Rows are points. A path goes straight from each point to the next, and from the last back to the first. The post is the endless flat space through its rows: a point in 2 columns, a line in 3, a plane in 4, and so on, so that a path can go around it. How many times does the path go around the post? Going back the other way cancels.

Post (1 x 2):
[[ -6 -11]]
Path (22 x 2):
[[ 12  22]
 [-34  15]
 [-36  34]
 [ 16  29]
 [ 17  -1]
 [ 31 -27]
 [  6  -3]
 [ -3  19]
 [-33   8]
 [-49 -44]
 [ -2 -31]
 [ 40 -22]
 [ 32  -3]
 [ 35 -38]
 [ -2 -26]
 [ 16 -15]
 [ 23  29]
 [-27  24]
 [-53 -21]
 [-26 -49]
 [  7 -38]
 [ 20  -4]]
Times around: 2

Post, 3 rows:
[[  2  -6  -3 -50]
 [ 14 -15  18  41]
 [ -7 -18 -11 -26]]
Path, 12 rows:
[[-21  23  -6 -33]
 [  1   3 -14 -50]
 [ 23 -42 -31 -57]
 [ 26 -51  -2 -14]
 [ 18  -7 -37 -12]
 [  0  18  -7 -32]
 [-20   1  33  -3]
 [-11 -44  22 -40]
 [  9 -53 -17  18]
 [-22 -43 -44  -6]
 [ 27  -6  30 -27]
 [-17 -37  24  -3]]
Times around: 0

Post:
[[ 35  -6  51 -27  34   9 -14  -1]
 [ -3 -20   1  31 -26  -8 -21  13]
 [-22 -18  -2 -13  45   7 -31  50]
 [  1   5  -3  24 -12 -46  -8   4]
 [ 17 -13  -8  24   9 -21   9   3]
 [  5 -22   8 -34  10 -19  35 -73]
 [ 45  20  21  24 -60 -32  25  62]]
Path:
[[ -2 -63  -4  47  13 -53 -26 -54]
 [ 25 -34 -12  24 -12 -15 -38  44]
 [ 14  -9 -10 -54 -12  22   9  36]
 [  6   1   3 -40  25  13  28  42]
 [-15   0   0   4  13 -12  -4  14]
 [ 28  25  32  14  16  -6  17   2]
 [ -7  15   6 -23 -35  -4  -1 -46]
 [ 18   8   0 -13 -53 -15 -26  10]
 [  1   3  -3 -16   7 -56 -21  -4]
 [ 16 -12   0  43 -15 -57 -17  22]
 [ -6 -13  56  10  14 -51 -14 -10]
 [-16 -28  24  16  31  16  -2 -12]
 [ -2  43  -5  34  23 -47 -16   4]
 [ 20  24   2  -4  17 -36  -1  17]
 [ 10  -6  -6 -43 -35  -9 -14  60]
 [ 12 -12 -16   4  20 -92  12  11]
 [  0 -37  18  13  -3 -49  27 -17]
 [-13 -17  28  13 -26  15  25   7]
 [ 37  19  18   1  -9   9  52 -14]
 [  7  25   4  -4  -2  -2 -25  13]
 [ 29   3  31  14  42  26 -26  30]
 [-12  10  34  28  -6 -24   8  32]
 [-29 -37   1  -3  -4 -24  25  39]
 [ 44 -56  49  16  18   2 -13  17]
 [ -1  -2  41  34   5 -35 -41  22]
 [  3  31  47  -3  45 -18   8   8]
 [-37   7  -2   6 -21  38 -26  18]
 [  4   7 -18  13 -21 -11 -28 -12]
 [ 37 -29   4  27  14 -13 -74  21]
 [ 21 -35  46 -52  24 -47   0 -72]]
Times around: 2

Post (11 x 12):
[[ 14  38  18  27 -51 -17  -9  21 -53 -41  26   3]
 [ 22   2  34  13 -43  23  -8  18 -31  11   0  17]
 [-13 -12  -6 -22   6 -41   7   2  27  37 -13 -41]
 [-12 -29   0 -24   3   7  12  22  43   2 -12 -26]
 [ 17  25  14 -13 -50  20 -27   3  15   6  -7 -11]
 [-11 -21  -5   3  19  10  63  -9   1   8 -63  12]
 [  7 -23 -51  23   3  12  55  16 -11   6 -41  -5]
 [ 14 -18  15 -41 -19   7  25 -15  22  13   3 -49]
 [ 30   4   3 -48   1  -3 -33   9  19   1  28  -9]
 [ -5  42  29  52 -34  31   3  -9 -61  -9  35  15]
 [ 20 -32 -14  55  10 -15  31  -2  17 -12 -27   9]]
Path (11 x 12):
[[-29 -21  -1 -14 -16  -9  10  36 -19  -2  19 -16]
 [  3 -12   8 -18  -1   8  10 -22  -7  11 -35 -29]
 [ 56  -9 -18  20 -67   5  29  68 -35  -9 -54 -32]
 [ 14  -3  22   2  14  -4  44   7 -18 -52  15  14]
 [  6   7  26  16 -33 -44  13  42   2   2 -18   8]
 [-26  21  12   7  25  47  45  -3   6  19   3 -21]
 [ -8 -35  24  20 -37  91  31 -23  27  29   7 -71]
 [  8 -10 -15  14  -1 -28 -32  11 -14  34 -40  -8]
 [ 17  28  10 -21 -55   2 -57  57  49  -8 -52 -15]
 [ -6  -8  40  33  -1   1  30 -28  15  41  -8  -8]
 [-24  23  -2 -15 -42  17  38 -11   8  35 -19   4]]
Times around: 1

Post:
[[-11 -33   8 -15 -22 -11  36 -22  -3  -2  -8  24  27 -23   5  44  -4  36]
 [-50  -5  13  25 -13 -37 -56   1   5 -15  21 -16  15   0 -16 -27 -43 -50]
 [ 31 -10  -5 -11  30   0  19 -17 -38  26   0  58  -4   2  26   6   8 -14]
 [ -2   6  35   5   9 -56 -39  34   7 -53  25 -27 -13  -9   9 -32  -5 -38]
 [ -1  17  31  13 -14  20  11  -5 -21   9  10  40 -27 -27   8 -21  11   4]
 [  5 -17  35  31  18 -43 -36  -9  14  -8  24 -16 -43 -20   2 -34 -64 -24]
 [  5   1 -11   0   3  19  83   0  -3   1  10  16  18  -5  13  -1 -11  15]
 [ 23  45   5   3  11  20   5  11 -43   6 -18   9 -16 -29  -7  21  -9   9]
 [  6 -12 -33 -13  -2   7  10 -13  31  11  12   4  52 -14  -3   7   9  42]
 [ 27 -26  30   4  17  31  35  22   0  12 -13  17  35  -9  -4   6  -3  43]
 [  8 -43 -16 -15 -16  20  11  21 -16   2  28  38   7 -11   6  -1 -11  23]
 [-21  10 -10 -22  -8 -22  31  31  21  35 -19  -7  19  -6   4   4  -4  37]
 [ 24  -2  11 -11 -21  12  16  -2  -7  26 -16  24  35 -21  59  21 -18   5]
 [ 14 -24  39 -35   7  37  25 -13 -32  34  20  -2  -6  -1  14   3   4   2]
 [ -1   7  24  26 -10 -77 -49   4 -18   4  26 -32   7 -17  -2 -55 -40 -29]
 [ 11  26   5 -13 -30 -21   1  -1  21  -1  22  22  21  23 -17  15 -17  27]
 [-19  -7  24  42  -1 -58 -44  19   8  10  57 -31 -12 -27  -5   6 -22 -44]]
Path (29 x 18):
[[ 37 -49 -31  -1  41  46  24 -37 -31  10  16  64   6 -20  31  30  15 -26]
 [  5  50 -30   7 -15  49 -15 -25 -39 -32  52  53   8 -27 -55  45   8 -38]
 [-19  13 -24  45  31 -11  72 -12   1 -19  12 -16   6 -20 -16   4 -21 -46]
 [ 72 -20   6  28 -16 -21  16 -40 -32  -2  23  50 -26 -15  -7  -3 -34  -7]
 [ 48  -4  17 -13 -17 -42  19  50 -24  32  31  -3  26 -22  -3  53   0   5]
 [ 25 -18 -17 -45  29 -14  53  -3  -7  -4  47  29 -15  12  58  41 -37 -36]
 [ 16 -20  37  10 -15  -7 -17 -30 -33  -3  30  16  26  -4   4  16 -38  -6]
 [-30 -33  22 -33  -1 -13  30 -16 -10  48  84 -28 -51  44  -9 -35   4   6]
 [ 44  12   8  -8 -11  10  25 -44   3  30  28  13  13  23  27  23 -22 -12]
 [ 30 -21  51  -7 -15   8  23  31 -37 -12 -31  44   6 -20  35  30  -8 -40]
 [ 27  68  42   2 -16 -60 -70  38   8 -22   5  -3  23  -7 -24 -46 -10 -15]
 [-46  27  10 -31   3  24   5  13 -38   5 -37  20   9 -30  15   1 -10  17]
 [-59   4 -19  50 -26 -35  18  31  14  -1   6  -3 -10 -33  24 -36 -35  21]
 [ 12  39  40  11  28 -34 -30  25  32  -2 -53 -57 -11 -14 -19 -75  -3  41]
 [ 16 -39  12 -55   0 -33  66 -39 -25  31   6   9  12  39  17  40   4 -17]
 [-33  41  20  19 -43   3  27  15 -38 -20 -46  17  15 -37 -24  -3 -38   2]
 [-12  42  34 -12  10  72   5  20  -9  34  -8  54 -17   9 -14  44 -49  -4]
 [-21  37  38  21  44 -22 -25  27   9 -28  28 -30   5  -7 -28   8  14  -1]
 [-15 -45 -54 -12  33  24  26   6  10  -9  50  21  34 -10   5   6  17  -5]
 [ -8  35  13  11  23 -59 -33  21  20   1  -8  15 -71 -17  13  15  -6  23]
 [ 49  33  12  11   6 -68  31 -13 -13 -46  -5  17   7  15  30  21  -4   4]
 [ 22 -16 -46   1 -10 -49 -19 -36  -8  19 -18  30  34 -33  57  -3  -6 -52]
 [-31 -50  11 -20 -18  14   6   4  28  30  13 -25  47 -45   0  24  -3  -3]
 [-46  16 -15  -2  14   1  36  21   0   4  21   0   2 -28 -53 -26  -9  22]
 [  2  28  37 -12  21 -48  44 -27  26  -6  -6 -22   5   4  49   5 -29 -15]
 [ -8  20   7  54  26  -3  18  -4  22  20 -21  -6 -15 -20  35   7 -31  11]
 [-25 -13  19 -13  -4 -14 -33  33 -13 -35  29   7 -20 -26   8  33  35  -2]
 [-33  19  43  13  26  18 -25  24 -27  24 -41 -14 -14 -15  -1  13   3  22]
 [ 18   0  26  33 -20  -7 -11 -32  15   7  19 -24  12   4 -24  -9 -31  31]]
Times around: 4

Post (17 x 18):
[[ 29  14  -1  24 -25   1 -28  35 -25  13   3 -10 -29  10  -4 -15  47 -19]
 [ -2   5  28  33  -7   2 -10   4  36 -36  13   6  22 -31 -16  24 -14  35]
 [ 12   6   7 -21 -58  22 -26   2 -33   3   3 -18   0 -20 -35 -31  52  -6]
 [  6  32 -10  26   3  18  11   5 -14 -21  16 -37  -2  10  -5 -13 -17  37]
 [-11  62  -4 -15  19  17  42 -17  14  18  15  29   4   0  25 -37 -11  -7]
 [ 17  37 -13 -42  23   0  12  -9 -18  30   9  13   9 -13  46  28  10  19]
 [-77  -8   5 -16 -18  22 -39 -10 -13 -25 -10  -6 -21  38 -19 -10   2  -6]
 [  1   3 -12 -48 -34  -4 -41  26 -14 -24  -5   0   8  23  -5 -42   9 -26]
 [ -3   6  30  12  11  57  27   8  18 -29 -10   0   0   1  20   8 -23   6]
 [-19  12  10 -41 -32 -29  10   8 -15 -16 -12 -13  -1  36 -25 -11  30 -26]
 [ 30 -17 -11  27  27  10  18 -17  14 -10   3  24   6  -6   8   2   4  32]
 [  5  -2   9  25  -7  17   3   6  -2 -49  51  25   2 -19  -6  14   5  14]
 [  2  22 -32 -27 -30  -9 -24  17 -38 -24 -29  10 -26  -2 -34  -9  28 -29]
 [-21  19  11  -8  52  14  28  27  -4 -26   1  18  22  -7  15  -5  26  15]
 [-36   1   6   9  -9  21 -18 -32  22 -59  11 -19  10   0  11   1  13 -17]
 [  4  44  21 -23  61  13  26 -23 -35  33   2  28  33 -20  17   1 -17 -23]
 [-25   1 -35   6 -61   0 -18  14 -24  -9  -2  12  27  29   2  -5  17 -28]]
Path, 29 rows:
[[-13  44  16  -7  21  18 -10   9 -34   0  36 -38  37 -37  -6  21 -17   5]
 [-34 -17  48 -17  19  33  11  36  23 -33 -15  32  36 -46  22   7  26 -14]
 [ -8 -19 -20 -39 -62 -27 -25 -19  38 -34 -42  -8  10 -25   3   3   6  33]
 [  5  14 -16  22 -51 -48  18  28  12  -9 -58 -34  10   2 -48 -29  21 -34]
 [ -4 -23 -53 -23 -28  27  10  46 -11 -70 -14  22  13 -12 -21  14  33   6]
 [-26  41   1 -28  74   5  11  24  -8 -12  14   6  38 -12   3 -40  94 -12]
 [ 26   2  -8 -28 -25  18 -12 -21 -24  33  66  52   5 -32  -1 -27  10  -5]
 [-49  10 -25  -7 -21  37   3   6 -15 -29 -12  -9 -19  38  13 -40 -28 -24]
 [-25 -23  41 -67  29  18   6  33  28 -65  18  30  42 -43 -21 -10  28   4]
 [ -5  13  52 -27  68  32  17 -31   9   6 -36   5  30   3 -23  -1 -12 -51]
 [ 49  25 -48   3 -15   7 -24  21 -39 -17  -9  19  -3  27 -16  12  -8   5]
 [-45  21 -42  -4  21  59 -10 -43 -10  35  38  30   4   4  66 -14  13 -11]
 [-12  16  -8   5  16 -49 -23  11 -14  25  53 -17 -11  -9   3   1  16  28]
 [ 15 -51  31  33  -6   9  18  -8 -16 -10 -52 -46  -8  -1  -8  17  10  26]
 [-18 -14  18   9 -30  52 -50 -51  -1  -2  -6  -1 -20  -5  41   7 -16 -14]
 [-18  24  28 -29  15 -27   7 -63 -34  67 -21  -5  36   4  17   6  -1 -56]
 [ 10  10 -15  -7  29  31 -30  31 -54  28  22  15  17 -57  -2 -29  -2 -10]
 [ -3  41 -23   3   5  18  15  20  -8 -42  56   7  -2  11  13 -15  18 -24]
 [ 45  20   5 -12 -12  27  29 -57  -3  39  16 -22  11  15  14 -52  30  -2]
 [ -6  -7  30 -33  -5  58  25  -9   0 -15 -40  20 -36  61  59 -24  74 -44]
 [ 29 -32  10 -21  12 -12 -32  -4   0 -11 -15   7   3 -25  39 -11  -2 -24]
 [ 76   8 -41 -11 -57 -34 -36   0  19 -41  23   9 -23 -58 -16  30 -19  14]
 [  4  44 -23  17  25  40  12  20  12 -46  11  -3  -6  -5 -20 -52  -1 -25]
 [ 19  44 -38 -10 -29 -31   1  -2  -8  19  50 -33  -1  55  22  35 -23  18]
 [-17 -19 -27   2  -9  39  24  10 -43  -7  42  -6  38  15  51  22 -15 -13]
 [ -3  11  15  -5   6  13 -44  -8 -37  22  -8  17 -20 -16 -17 -22 -41 -25]
 [ 11   3  -8  -6 -81  31  -7 -13   3  -1   8  34 -40  12  56  20   1  -3]
 [-24  -1  36  25 -52  59   6  14  12  -3  -3  33 -17  40  16   8  31  -4]
 [  8   0 -25  -8  21 -24  -7 -55  -2 -42  40  63  44 -48 -20   2  83 -53]]
Times around: 0
